Each point is reached from the start by the listed moves, each made 0, 1 or 2 times, or once backwards (-1), plus a little noise. Is the number of moves made odd or even? Then give how often each move was made.

Moves:
(1): [3,-33]
(2): [83,1]
Start: [-13,8]
Points:
[71,13] => odd (0, 1)
[-7,-57] => even (2, 0)
[67,44] => even (-1, 1)

Moves:
(1): [10,-1,5,2,9,-10,-14,-11,9,-5,-3]
(2): [-8,5,-4,12,-5,8,0,-11,-5,11,-5]
(3): [-12,0,14,16,6,-2,-22,-2,9,-25,-9]
(4): [6,0,14,10,1,7,-5,11,-6,12,7]
(5): [1,11,-5,3,12,-2,1,-1,-1,-8,-3]
(6): [2,3,3,-7,3,7,-1,-6,0,-4,3]
(7): [6,3,5,4,-7,-6,10,-7,3,-10,-1]
(8): [1,13,-6,6,-13,9,-3,9,12,0,-11]
Start: [3,1,-3,-9,6,-3,-14,-2,-2,-14,-2]
Points:
[23,14,22,18,-25,9,-18,-20,15,-11,-8] => even (1, 1, 0, 1, -1, 1, 2, 1)
[17,16,-3,19,-17,25,0,25,-15,50,5] => even (0, 1, -1, 2, 0, -1, 0, 1)
[11,22,-8,-29,23,15,-27,12,11,-30,-5] => even (0, -1, 0, 0, 1, 2, -1, 1)
[-10,-13,-6,-11,6,-5,-22,-57,-7,-6,-4] => odd (1, 2, 0, -1, -1, 1, 0, -1)
[-31,7,7,39,6,-4,-95,-45,43,-45,-49] => even (2, 2, 2, -1, -1, 0, -1, 1)

Moves:
(1): [5,-5,-3,9,0,9,5,2,8,0,-18,7,5,-7]
(2): [-8,5,0,-5,28,7,10,0,4,-2,-9,-3,2,13]
(3): [-6,-3,4,22,17,-18,5,-9,5,-2,-2,0,-14,-5]
(4): [6,-7,-14,7,-7,-3,-18,0,-1,-4,9,-3,-15,18]
(5): [-11,3,-5,1,-16,-8,-2,-4,-6,8,-2,8,11,2]
(6): [8,-20,-4,5,4,9,6,-4,7,23,4,-23,7,19]
(7): [-3,18,10,16,-7,3,14,3,0,-9,2,8,4,-4]
(8): [-9,-11,2,3,14,2,5,16,-25,-3,1,10,-10,-3]
(9): [-16,-7,6,7,0,0,-11,10,1,1,-3,-8,-2,7]
(10): [0,14,-9,7,7,-8,-2,3,-5,7,6,-3,-9,-3]
(11): [-9,-4,-9,-4,-2,11,6,-8,1,2,-3,1,-17,2]
(12): [-6,16,-10,10,-4,31,-15,-6,16,6,4,-8,8,-14]
(13): [2,4,-1,1,-3,-7,-3,5,25,-4,20,10,9,2]
(14): [23,5,28,6,10,-4,-2,1,2,17,3,13,1,1]
Start: [-9,-2,7,3,4,10,-2,14,2,2,3,7,6,4]
Points:
[-36,40,-10,64,52,58,16,50,35,62,60,-6,62,-4] => odd (0, 1, 0, -1, 1, 2, 1, 2, 0, 2, -1, 2, 2, 0)
[-1,-48,-18,1,44,-37,-1,-8,-29,5,-45,20,-1,65] => even (1, 2, 1, 2, 2, 0, -1, 0, -1, -1, -1, -1, -1, 0)
[-83,-48,-6,3,27,50,53,53,-83,-20,-35,-1,-11,80] => even (0, 2, -1, 1, 1, 1, 2, 2, 1, -1, 1, -1, -1, -1)
[-87,-41,-32,43,39,83,7,43,-24,24,30,-65,-50,37] => even (-1, 0, 0, 0, -1, 2, 1, 2, 2, 1, 2, 1, 0, -1)
[-43,52,-27,24,-20,-21,5,44,-69,-23,19,63,-37,40] => even (0, 1, -1, 2, 2, -1, 2, 1, 0, 2, 1, -1, 0, 0)
[-95,31,-13,80,-51,60,23,23,36,-19,21,69,46,-71] => odd (1, -1, 1, -1, 2, 0, 2, 2, 0, -1, 1, 2, 2, -1)

Moves:
(1): [5,-11,-3,5,-1,0,-7,-4,4,-13,-1,-2,10,-4,-9,9,-10,4,4,1,-4,10,3,5,23,19]
(2): [2,-1,0,-11,5,-8,-10,8,8,6,5,11,9,5,-5,-7,7,6,4,-3,-12,-8,-2,-5,-4,-11]
(3): [1,8,-9,0,4,-5,-2,-5,6,-2,3,-2,-1,-3,0,2,-10,-5,5,2,-2,0,5,5,-2,-7]
(4): [3,-7,-4,-6,-5,-6,8,-4,4,6,5,7,-6,-3,13,-7,10,3,2,-10,12,6,2,-8,1,-3]
(5): [-4,-6,3,0,4,5,-2,1,1,-4,2,5,7,-1,1,-1,-8,4,6,3,8,1,-10,-1,1,-1]
(6): [1,3,-13,-3,-7,7,-4,3,7,1,-1,-1,3,4,-2,-11,-5,-6,-2,6,5,-8,1,0,-3,4]
(7): [1,9,5,-5,-7,3,-11,-5,15,-1,4,12,5,-3,-3,14,-7,-8,-9,4,-8,6,2,0,2,-2]
(8): [-2,11,-8,-1,-3,6,8,-8,-6,5,-9,-2,4,7,1,-1,16,-4,6,-14,6,-4,-1,12,-13,-5]
(9): [-3,3,7,0,-4,-1,3,-3,7,-5,1,1,2,-4,5,-8,13,4,-6,4,-5,-6,-8,-3,8,-3]
(10): [-1,-7,5,4,-2,5,-9,9,-1,21,8,-4,2,-1,12,-15,2,-6,-13,13,-20,9,-1,3,5,-21]
(11): [3,8,-3,3,-1,-6,1,5,-5,3,9,-3,3,0,7,5,-4,-11,-2,-9,6,-3,-2,-1,6,6]
(12): [-1,-17,6,7,-3,1,-1,5,-4,-6,2,7,-16,-6,-18,1,3,-1,1,-9,8,0,6,12,7,8]
(13): [-1,-5,5,-18,-1,0,-4,-2,-3,-6,10,8,6,3,9,-4,1,-15,5,0,-3,-9,-4,-11,-8,14]
(14): [-1,1,2,7,-4,-9,-10,1,9,0,7,-3,0,5,-2,6,-3,-5,7,-5,-1,1,-8,-7,-6,8]
(15): [1,-3,-1,0,3,-9,4,10,0,-8,-2,3,0,13,5,-2,-1,-1,7,-2,5,8,2,-1,-5,1]
(16): [6,1,3,9,3,0,-9,-10,-6,-8,-5,7,-3,-2,-2,-4,-3,2,-6,-1,-4,-1,-5,1,5,1]
(17): [13,-6,-4,1,2,-3,0,-2,3,-3,0,9,-8,5,10,9,4,-3,4,7,6,-2,-1,1,6,6]
(18): [-1,-8,-4,7,7,-11,3,-8,-7,1,13,-12,7,6,2,-4,-6,4,-5,0,1,1,4,13,-8,0]
(19): [-8,-3,-10,1,2,-7,-4,5,-6,-4,-15,0,6,-2,8,2,3,-2,8,-3,16,-6,12,-2,-13,-2]
(20): [-3,-5,-6,18,-14,2,13,0,-5,5,-6,0,-8,-15,-12,2,-8,-2,0,12,-8,8,0,7,1,15]
(21): [-13,11,-12,-12,1,2,-1,-4,-3,12,-13,-1,-8,-7,-7,1,3,-22,-16,-4,1,6,1,7,2,17]
(22): [1,-6,-2,3,13,2,-9,5,2,-9,6,6,3,-2,2,-2,2,0,2,3,2,9,-5,2,-2,1]
(23): [12,-2,22,12,9,0,9,-2,0,-3,-3,-3,4,-4,-8,-11,0,5,5,5,5,3,7,4,2,-5]
(24): [-8,-5,-15,8,9,2,7,0,1,2,-9,-4,3,9,-2,3,2,-6,0,-8,-2,-5,0,-12,4,-15]
Start: [15,8,-5,-15,-6,-12,-13,-9,16,1,-16,0,4,2,1,14,19,15,-17,3,-6,-11,15,0,-4,-10]
Points:
[54,-56,-27,-27,16,-20,-74,10,49,1,67,-4,6,17,33,10,-1,-53,-13,28,-47,-15,11,-16,74,18] => odd (2, 0, 2, 0, -1, 1, -1, -1, 0, 2, 1, 1, 2, 1, -1, -1, 2, 0, -1, -1, 0, 1, 0, 1)
[63,28,7,84,-49,-30,-16,-68,40,33,57,-15,31,-27,4,16,4,-14,-53,37,-95,12,4,73,42,-31] => odd (1, 0, 2, 0, -1, 0, 2, 2, 2, 2, 2, 0, 0, 1, -1, 1, 1, 2, -1, 2, -1, 0, 1, 0)
[12,-67,37,7,23,21,-58,-26,32,39,22,49,8,-34,-49,-16,42,8,-65,-24,-49,66,15,42,36,-49] => even (1, 1, -1, 2, 1, -1, 2, 1, -1, 2, -1, 2, 0, 0, -1, 1, -1, 1, -1, 0, 1, 2, 1, 1)

Moves:
(1): [-7,-10,-9,-6,-7,14,-4,-17,-1,4,12,27,-15,-5,10,6,13,10,-2,8,5,9,5,2,22,-9,1]
(2): [7,3,6,-1,-3,-4,-9,-7,1,-1,2,-6,6,4,-10,0,-9,7,12,-8,3,-6,2,9,-5,13,10]
(3): [1,0,-4,5,5,10,-7,-3,-10,5,-7,12,-8,4,-15,-19,-5,2,-4,-13,3,-1,0,-2,0,6,5]
(4): [4,11,-4,-4,-11,-12,2,8,-9,6,13,8,-5,0,0,11,8,2,10,7,3,-5,-9,5,11,5,8]
(5): [1,-3,3,-9,-3,-3,10,0,11,1,-4,-11,2,-8,1,-15,-12,-1,-6,4,-6,1,-6,3,-5,3,-2]
(6): [6,2,-21,0,2,-2,-4,-1,-2,-11,-7,-1,6,3,-6,-2,0,-6,10,2,2,2,3,-5,-6,0,3]
(7): [-3,1,-2,-1,-6,6,19,8,14,9,2,-9,2,1,1,5,9,-3,6,2,-3,8,4,-7,3,10,3]
(8): [1,-1,-1,1,14,-17,-3,-11,-6,9,-3,9,5,3,-10,-14,2,13,7,0,9,10,-15,-2,16,-6,-5]
(9): [3,0,-8,13,1,-5,8,-3,-6,0,0,6,-1,-6,-3,-4,9,0,-6,-1,0,-1,-6,0,-1,7,-1]
(10): [13,5,-5,0,-6,5,6,1,27,-12,-9,-11,-7,11,3,11,4,3,-6,7,-12,-4,9,4,7,9,14]
(11): [8,4,4,2,4,1,-2,-6,4,-3,-2,3,10,2,-2,-11,3,10,2,-8,5,-1,1,-1,1,3,3]
(12): [8,-2,-11,7,4,4,3,11,8,0,-6,-4,3,3,-10,-10,5,-4,8,-8,8,4,-5,10,-1,5,9]
(13): [23,19,-4,0,8,-3,11,0,22,-5,-6,-14,-1,-1,-3,4,5,-10,2,0,-7,11,-9,9,-6,3,4]
(14): [-1,-5,-11,-9,-6,11,1,5,-1,1,2,7,-2,22,-2,11,14,-7,8,-7,8,2,9,9,1,-5,1]
(15): [-9,2,12,-6,13,-3,-1,10,1,3,5,-2,-15,9,-1,-10,-3,10,9,-9,-5,0,15,4,-9,-8,-3]
(16): [-7,-4,-2,-6,-12,11,13,1,-12,12,12,10,-10,-3,7,-4,2,11,4,16,-19,7,23,17,3,-4,20]
(17): [9,-4,-13,0,4,-7,-3,1,4,1,6,4,10,6,-5,0,-1,4,8,3,12,8,13,2,1,-10,2]
(18): [8,-4,8,2,-3,3,3,7,5,0,-5,-16,-2,2,-6,4,-1,1,5,6,2,5,-14,-7,-3,0,-4]
(19): [14,-1,-4,9,3,-11,4,-5,4,4,-18,2,6,2,4,-2,8,2,5,-11,21,-1,-4,5,17,4,-7]
(20): [13,6,9,6,11,-5,-12,-13,16,-3,0,-5,-5,13,-1,-1,12,0,13,20,1,2,4,-10,11,-10,3]
(21): [3,6,4,2,2,-9,6,-12,-2,-1,-6,3,9,-5,-15,-5,5,7,3,1,5,-2,4,-2,5,-4,8]
(22): [3,2,-5,6,-3,-5,-1,3,-4,6,2,-5,-3,-3,-2,-2,3,-1,2,-2,-10,-5,-2,6,1,-6,-5]
(23): [0,-18,15,-7,6,-2,-11,4,-14,8,-10,1,9,-2,-13,0,-6,3,8,-6,1,-4,-1,-5,-4,-2,-8]
(24): [8,-2,-4,0,-1,4,7,-9,13,0,-3,1,3,1,6,9,3,-1,-1,-6,9,-3,-7,-7,7,0,9]
Start: [15,4,9,-5,12,5,-6,-5,-3,1,-8,7,-9,2,9,7,-9,-8,9,7,-2,18,-10,0,-15,-1,9]
Points:
[37,-52,-36,-3,-7,9,17,32,-71,56,0,8,53,29,-95,-92,-11,25,83,13,6,58,8,33,-55,11,43] => even (-1, 1, 1, 0, 2, 1, 1, 1, 2, -1, 2, 1, -1, 2, -1, 2, 2, 2, -1, 0, 0, 1, 1, -1)
[62,-30,-94,-10,32,41,45,4,52,-1,-60,26,24,23,23,35,84,-56,47,-56,91,90,-35,4,10,8,-41] => even (2, -1, -1, -1, 0, 2, 2, 0, 1, -1, 1, 1, 2, 2, 0, -1, 0, 0, 2, -1, -1, -1, 1, 0)
[41,41,-14,-52,12,-24,13,-26,26,-48,-20,-30,38,5,-43,-33,-42,6,40,23,-2,44,-23,28,-54,-2,37] => even (0, 1, -1, 0, 2, 2, -1, 1, -1, 0, 1, 0, 1, 1, 0, 0, 0, 1, -1, -1, 2, -1, -1, -1)
